Each row is a point. The points of each table are mixes of a few directions, plus a little noise. How many directions does each table use, and how many do they share? Where both have some left over, give the other angles between the two spaces (their principal angles), to ten degrees, smallest first.

First (6 x 3)
[[ 4.2 -0.5 -5.3]
 [ 5.6 -0.2 -5.6]
 [-0.5  1.6  4.3]
 [-4.5 -0.2  3.7]
 [-7.6 -0.9  4.9]
 [ 2.8  0.2 -2.0]]
Second (6 x 3)
[[-0.1  2.6  6.5]
 [ 1.8 -1.3 -4.7]
 [-7.6 -3.5 -1.4]
 [-1.3  0.7  2.7]
 [-1.1  0.4  1.9]
 [ 8.3  1.1 -5.0]]
Directions: first 2, second 2, shared 2

First (6 x 6)
[[ 3.1 -9.6  2.1 -5.6 -4.4 -6.1]
 [-1.8  3.5  3.6  4.1  0.7  5.3]
 [-0.5  4.1  0.6  5.0  1.1  3.4]
 [-3.1  3.3  1.0 -0.5  1.8  3.7]
 [ 1.3 -0.5  1.0  2.5 -0.8  0.0]
 [ 1.0 -0.6 -8.4 -5.6  1.6 -6.3]]
Second (7 x 6)
[[  2.0  -4.6   6.4   2.4  -3.6   0.5]
 [ -3.0  -3.9  -0.5 -11.0   0.2  -2.3]
 [  1.9   5.1  -2.0   8.7   1.2   1.8]
 [ -0.3   1.2  -1.4  -0.1   0.8   0.0]
 [ -3.9   2.3  -6.8  -9.2   3.8  -2.0]
 [  1.6   1.8   0.5   5.7  -0.2   1.2]
 [  1.7  -1.9   3.8   3.5  -2.1   0.7]]
Directions: first 3, second 2, shared 2

First (9 x 9)
[[-3.4  0.1  4.9  1.4  1.1  3.1  1.2 -0.8 -1.4]
 [-1.4 -0.6  7.5 -1.7  4.0 -2.8  2.4  1.0  1.4]
 [-3.4  0.9  0.1  4.2 -3.7 11.9 -4.6  3.3 -2.4]
 [ 2.7  0.2 -5.2 -5.7  1.8 -1.4 -2.3  4.8  3.5]
 [ 0.8 -0.5  2.9 -3.9  3.7 -4.0  0.9  2.5  2.8]
 [ 2.2 -0.3 -0.5  2.9 -3.2 -0.2 -2.5  2.0  0.1]
 [-4.4  0.4  1.4 -3.0  5.0 -2.4  7.3 -8.7 -2.2]
 [-1.8  0.7 -4.8 -0.4  0.1  0.3  3.2 -7.1 -2.7]
 [ 8.5 -1.0 -6.4  6.1 -8.7 -4.6 -5.6  2.9  0.9]]
Second (9 x 9)
[[ -7.2   4.3  -0.6   3.3   1.9  -1.3   3.2   3.8   1.4]
 [ -0.1   0.1   0.0   0.1   0.0   0.0   0.1   0.1   0.0]
 [ 20.6 -12.4   1.9  -9.4  -5.6   3.7  -9.1 -10.9  -4.1]
 [ -3.0   1.8  -0.3   1.3   0.8  -0.5   1.3   1.6   0.6]
 [ -2.7   1.6  -0.2   1.2   0.7  -0.5   1.2   1.4   0.5]
 [ -5.6   3.4  -0.5   2.6   1.5  -1.0   2.5   3.0   1.1]
 [  0.3  -0.2   0.0  -0.2  -0.1   0.1  -0.2  -0.2  -0.1]
 [ -1.8   1.1  -0.2   0.8   0.5  -0.3   0.8   1.0   0.4]
 [ -0.6   0.3  -0.1   0.2   0.2  -0.1   0.2   0.3   0.1]]
Directions: first 4, second 1, shared 0; angles 70

First (11 x 12)
[[-3.6 -2.7 -1.4 -7.0  2.7 -3.5  2.8  3.6  2.3  0.5  3.0 -0.1]
 [-2.3  2.9  3.3  1.8 -5.1  9.0 -1.6  1.9 -2.4 -4.5  0.3  1.0]
 [ 8.4 -3.6  3.5  7.6  1.5  9.6 -2.9 -5.1 -1.5 -0.2  0.0  1.0]
 [-6.2 -1.6 -2.9 -3.0  4.5 -9.9  0.4 -3.8 -4.9  3.9 -6.0 -0.8]
 [-6.1 -1.0 -9.2 -2.7 -0.9 -6.3  4.6  6.9  3.9 -2.7 -2.5 -0.1]
 [ 6.0  1.2  5.1  3.2  0.3  3.7 -2.4 -2.7 -0.9  2.9  2.0 -0.8]
 [ 5.3  0.9  3.9  1.5 -3.3  5.7 -2.7 -5.6  2.8 -6.0  4.3  3.6]
 [-1.9 -3.9 -2.0 -4.2  3.5 -1.4  2.9  4.6  1.6  1.8  1.8 -0.9]
 [-4.3  1.6 -4.2 -3.0 -0.3 -6.7  2.7  4.9  1.6  1.4 -1.2 -1.6]
 [ 3.6 -0.5 -1.0  4.6  1.7  0.3  0.2  1.7 -0.6  4.7 -2.0 -2.5]
 [ 1.1  6.7  5.1  1.1 -4.6 -0.6 -3.9 -6.4 -1.9 -1.8  0.3  1.3]]
Second (9 x 12)
[[  0.6   4.1   1.0   0.8  -0.5  -3.9   0.0   2.1  -0.8   5.3  -0.7  -3.0]
 [  2.5   1.5   6.8   0.0  -1.0   7.9  -1.3   2.8  -1.2   2.1   4.4  -1.4]
 [ -1.1   2.8  -2.5   2.0  -1.0  -4.3   0.4   1.3  -0.7   2.2  -3.3  -1.7]
 [  2.1 -12.4  -8.9   1.2   6.1  -2.9   0.8 -10.7   3.4  -8.2  -3.6   6.6]
 [ -4.4   3.6  -1.9  -4.3  -1.2  -8.3   1.2   1.5   0.8   1.0  -0.6  -0.8]
 [ -1.0  -0.8  -0.3   0.6  -1.1   3.4  -0.1   0.4  -0.3  -2.8  -0.2   1.0]
 [  2.9   1.1   7.7  -2.2   0.1   6.6  -1.1   2.0  -0.6   2.7   6.1  -1.2]
 [  0.6   0.9  -4.6   1.4   2.0 -10.4   0.8  -1.9   0.6   4.0  -4.1  -1.5]
 [ -2.1  -0.8   2.6   0.6  -3.5  11.9  -0.7   2.6  -1.2  -6.3   1.8   2.0]]
Directions: first 6, second 4, shared 4

First (8 x 18)
[[  2.2   2.9   1.1   0.4   0.3  -2.0   3.6   0.5   1.6   4.1   1.5  -4.0
   -2.1  -3.6   0.0  -0.6   6.6  -3.2]
 [ -4.8  -6.2  -2.4  -0.9  -0.8   4.3  -7.8  -1.1  -3.4  -8.9  -3.3   8.8
    4.7   7.9   0.0   1.4 -14.4   6.9]
 [ -3.7  -4.8  -1.9  -0.7  -0.6   3.3  -6.0  -0.8  -2.6  -6.9  -2.6   6.8
    3.6   6.1   0.0   1.1 -11.1   5.3]
 [  2.3   2.9   1.1   0.4   0.4  -2.0   3.7   0.5   1.6   4.2   1.6  -4.1
   -2.2  -3.7   0.0  -0.6   6.8  -3.3]
 [  2.3   3.0   1.2   0.4   0.4  -2.1   3.7   0.5   1.6   4.2   1.6  -4.2
   -2.2  -3.8   0.0  -0.7   6.9  -3.3]
 [ -2.8  -3.6  -1.4  -0.5  -0.4   2.5  -4.5  -0.6  -2.0  -5.2  -1.9   5.1
    2.7   4.6   0.0   0.8  -8.4   4.0]
 [  3.0   3.9   1.5   0.6   0.5  -2.7   4.8   0.7   2.1   5.5   2.1  -5.4
   -2.9  -4.9   0.0  -0.8   8.9  -4.3]
 [  1.6   2.0   0.8   0.3   0.2  -1.4   2.5   0.3   1.1   2.9   1.1  -2.8
   -1.5  -2.5   0.0  -0.4   4.6  -2.2]]
Second (9 x 18)
[[  3.3   0.4  -6.2   4.5   8.4  -4.6   3.4  -1.7   2.5  12.1   0.9  -1.9
   -6.8  -0.4  -3.1  -7.7   1.1  -6.6]
 [ -2.8   0.6   5.7  -2.0  -7.3   5.6  -2.2   0.0  -4.1  -4.7  -1.0  -4.6
   -0.2   3.1  -0.9   9.2  -5.2   0.8]
 [ -0.1  -1.6  -2.3   0.5   2.0   3.5 -10.0   3.5  -1.8   4.1  -3.9  -0.8
   -1.7   5.0  -2.0   2.1 -10.6   3.5]
 [  0.5   2.1   3.3  -1.7  -2.2   0.4  -1.6   3.4   1.4  -0.7   0.1  -2.1
    2.2  -2.4   1.7   2.9   4.4   2.2]
 [  1.0  -0.3   0.0  -2.0  -2.5  -1.5   5.6  -2.9  -1.6  -7.3   1.7   4.8
    3.4  -4.9   2.9  -2.8   5.9   0.8]
 [ -4.2  -2.2   1.8  -1.6   0.1   1.5  -9.2   5.4   3.9  -5.0  -1.9   4.8
    7.6   4.3   2.3   2.9  -3.8   8.4]
 [ -1.9  -0.3   0.1   1.8   1.5  -2.9   6.0  -3.1   3.0  -0.1   2.6   0.7
   -0.2   0.8  -0.5  -2.3   3.2  -3.9]
 [  2.0   3.0   3.4  -1.8  -4.3   0.1   4.5  -0.5  -1.6  -1.7   1.5  -3.5
   -0.4  -5.2   1.3   2.1   7.0  -1.6]
 [  2.1  -1.7  -5.8   2.3   4.3  -2.1   3.5  -4.1  -1.8   3.3   0.2   2.6
   -3.8  -0.3  -1.7  -6.4  -2.0  -3.6]]
Directions: first 1, second 5, shared 1
